Each row of a before or after table is a point. One or more steps were done to the points. Then noise was added and the rows were shuffled. The steps act on columns, c1 being the first. What was done? A step turns or swaps two columns, mirrors them in a line or flattens them onto one, adds a multiple of one to another, or multiplies or shifts one. Angles are multiples of 10 degrees, from the lower column toward the higher: turns from -170 to 170, lines from 10 to 170 but not 90. Use the fewest steps. Two steps may share a column if one is a turn and the other turns, adds or multiplies; they go together, in the order done. Otherwise the lowest column goes first.

Before (12 x 2):
[[-39  16]
 [-10  13]
 [-40  -9]
 [-30 -20]
 [ -3  13]
 [-12 -12]
 [-13 -10]
 [ -5   6]
 [-22 -13]
 [ -7 -16]
 [ -4   5]
 [-27 -16]]
After (12 x 2):
[[-32 -18]
 [ 15  12]
 [  5   5]
 [-29 -10]
 [-42 -14]
 [  4   5]
 [-60 -20]
 [-51 -16]
 [  9  13]
 [-54  -7]
 [-15  17]
 [-30 -11]]
Steps: add 1.5 times c2 to c1

Before (14 x 8):
[[ -7  12   5 -11  -8 -13  10   3]
 [-11   1   6   9  13   4   8  -3]
 [  4   1  -4  11  10   7   9  -5]
 [  7   8   4  14  -1  23   9   6]
 [  4  -6  -4   4  22   5   7   3]
 [ -9  -1  -7   0 -17 -19  20  -4]
 [ -6  17  -6  -2  -5 -22   6 -11]
 [  3  10   7   0 -12 -27  13  -9]
 [  6   2 -11  14  22   2   6  12]
 [  6 -13  -4   2   5   0 -12  -2]
 [ -7  12  -1  -3  -3 -17  18  -1]
 [ 14  -4   6   9  22  13  16   5]
 [  5  -1  -8   2  13   7   6 -12]
 [-10  11   8  11 -12 -24  12  -5]]
After (14 x 8):
[[  7   6   6  12  -1  23  27   8]
 [ 14  -6   4   9  22  14  49   6]
 [ -6  18   1   0  -5 -22  17 -11]
 [ -7  12   3  -3  -3 -16  53  -1]
 [  3   7  10   1 -12 -27  39  -9]
 [ -7   9   8 -11  -8 -13  30   1]
 [-11   7  11  11 -12 -24  36  -3]
 [-10   2  -7   0 -17 -19  60  -4]
 [  6   6 -10  12  22   2  18  14]
 [  4  -5  -7   3  21   5  21   3]
 [  5   1  -8   4  12   7  18 -11]
 [  4   3  -3  12  10   7  27  -3]
 [-11  -1   6  10  13   4  24  -1]
 [  5 -11  -8   3   5   1 -36  -2]]
Steps: turn c2 and c3 by 20 degrees; turn c4 and c8 by 10 degrees; multiply c7 by 3

Before (11 x 12):
[[ -2   6  -4  12  12   3  -9  37  16  -1  10  -6]
 [-22  12   1  18 -13   4   3  32   1 -23  18  -5]
 [ 22   8  31 -11  10  19  24 -20   3 -21 -11  20]
 [-10  21   9  28   2   0  17  38  -2  10   7 -19]
 [-28  10  44   1 -16  18 -26 -10  17   9  35  17]
 [ 18  -9  26 -41 -12  17  29  13   2  -2  -7  -2]
 [ 17  -9  21 -14 -20  14  31 -18  26  -4 -14  -2]
 [ 10 -26   9 -18  -5   8  43   0   5   3  14   2]
 [-21  23  40 -20  -4  -2 -11 -22  16  -5  37  -8]
 [-18   8  60   6  11  33 -15 -12  20 -13  24 -24]
 [-35  16  -8  12  11  32  -7  28   5  10   9 -22]]
After (11 x 12):
[[-28  24  39   4 -19   9 -11 -20  15  -6  32 -43]
 [ -6  12   3 -28 -32 -13   2  30   2 -24   7 -23]
 [-21  10  44 -18 -42  20 -26   1  17   9  22   2]
 [  9   8  31  22  21  26  24  -7   2 -21  -5   8]
 [  6   7  -6 -11  20 -17  -8  33  16  -1  17 -16]
 [ -4 -26   9  20 -15   8  43   5   6   3   9  41]
 [ 10  20   9 -26   1 -18  18  33  -1  10   8 -51]
 [  5  -9  20  24 -34  21  31  -9  25  -4 -25  10]
 [-19  17  -8 -32  17  14  -8  40   6   8  14 -47]
 [-10   9  60 -15  12  37 -15   6  20 -14  31 -36]
 [-12 -10  26  43 -19   8  29  20   1  -2 -16  12]]
Steps: mirror c1 and c4 in the line at 20 degrees; add -1.5 times c2 to c12; multiply c5 by 2; turn c5 and c11 by 20 degrees; turn c6 and c8 by 30 degrees

Before (12 x 20):
[[  2  -5  -7   4   7   3  -2  -2   6  11   4 -14  33   8 -13   4 -12 -11
   -1  12]
 [-13  12   4   2   3   3  17   5  -8  -8  19 -16 -26   7 -10   1   0   2
  -11  10]
 [-20  20  10  -3   2   4   3  -5   7   7   8 -15 -11  12   4 -12 -15  -2
   14   5]
 [ -7  -5  -1  -9 -25  -8   3  13   7  -5  14   0   0   6  18  -5  13  -6
    4   8]
 [-27  17   7  -2  -8  -4  -5  -6  -3  21  30  -2 -27  -2  -5 -11  -7  -6
   -4  13]
 [ 12  15 -14   3  -1  -2  -4 -19   6   4   1 -11  17  13   3  11  -5 -13
    1   9]
 [  8   5  13 -22 -33 -11   7  -5  -4  -4  14 -17  26 -10  13  -4   7  -3
   -1   2]
 [ 17   8 -13  16  -6  19  -5  -6   7   4  11  -8  22  20  -9  -7 -17  -5
   10  10]
 [-13  16  -1 -24  -9   3   1  -2   3   6   9 -13 -26   2 -17  -1  -5   2
    2   5]
 [ 13  -5 -21  17  10   2   8 -16  -8  16  -5  -1  20  15 -14  -2 -19  -2
    8   3]
 [  4  -5 -22  14  -8  -1   1  -9  -2  22  10 -22  27  31  -9   4  -6   2
    3  11]
 [ 22   8  12 -19 -18 -24   5  -2  10  -6   8 -10  26  -1   2 -10  26   0
    3   9]]
After (12 x 20):
[[ 13  -4 -20  18  10   4   7 -13  -9  15 -43   0  20  16 -14  -2 -19   0
    7   2]
 [  7   4  13 -23 -33 -12   6  -7  -4  -3  21 -17  26 -10  13  -4  -4  -2
   -1   2]
 [-13  12   5   1   3   1  17  -4  -8  -8   9 -17 -27   8 -10   1 -17   2
  -11  10]
 [ 13  15 -15   2   0  -1  -5 -30   6   4 -10 -10  17  14   3  11  -8 -14
    2  10]
 [  5  -6 -21  14  -8   0   0  -5  -3  21  -9 -21  28  31  -9   4 -15   2
    3  11]
 [ -7  -5  -1  -8 -25  -9   3  17   8  -5  34  -1   0   7  18  -5   4  -7
    4   8]
 [-21  20  10  -3   2   4   3 -19   5   7 -28 -14 -11  11   4 -12 -26  -2
   14   4]
 [ 18   8 -14  17  -5  18  -6 -11   8   4 -31  -8  22  20  -9  -8 -30  -7
   10  11]
 [ 22   9  12 -19 -18 -24   5  -8  10  -7  60  -9  26  -2   3 -10  25   1
    4   8]
 [  1  -5  -7   6   7   3  -3   1   6  11 -24 -14  33   8 -13   4 -19 -10
   -1  12]
 [-28  17   7  -3  -7  -4  -6 -16  -3  22  -1  -1 -28  -2  -5 -13 -34  -8
   -4  13]
 [-13  16  -1 -25  -9   3   0 -13   3   6  -5 -13 -26   4 -16  -1 -15   3
    1   5]]
Steps: add -0.7 times c2 to c8; multiply c17 by 2.5; turn c11 and c17 by -60 degrees
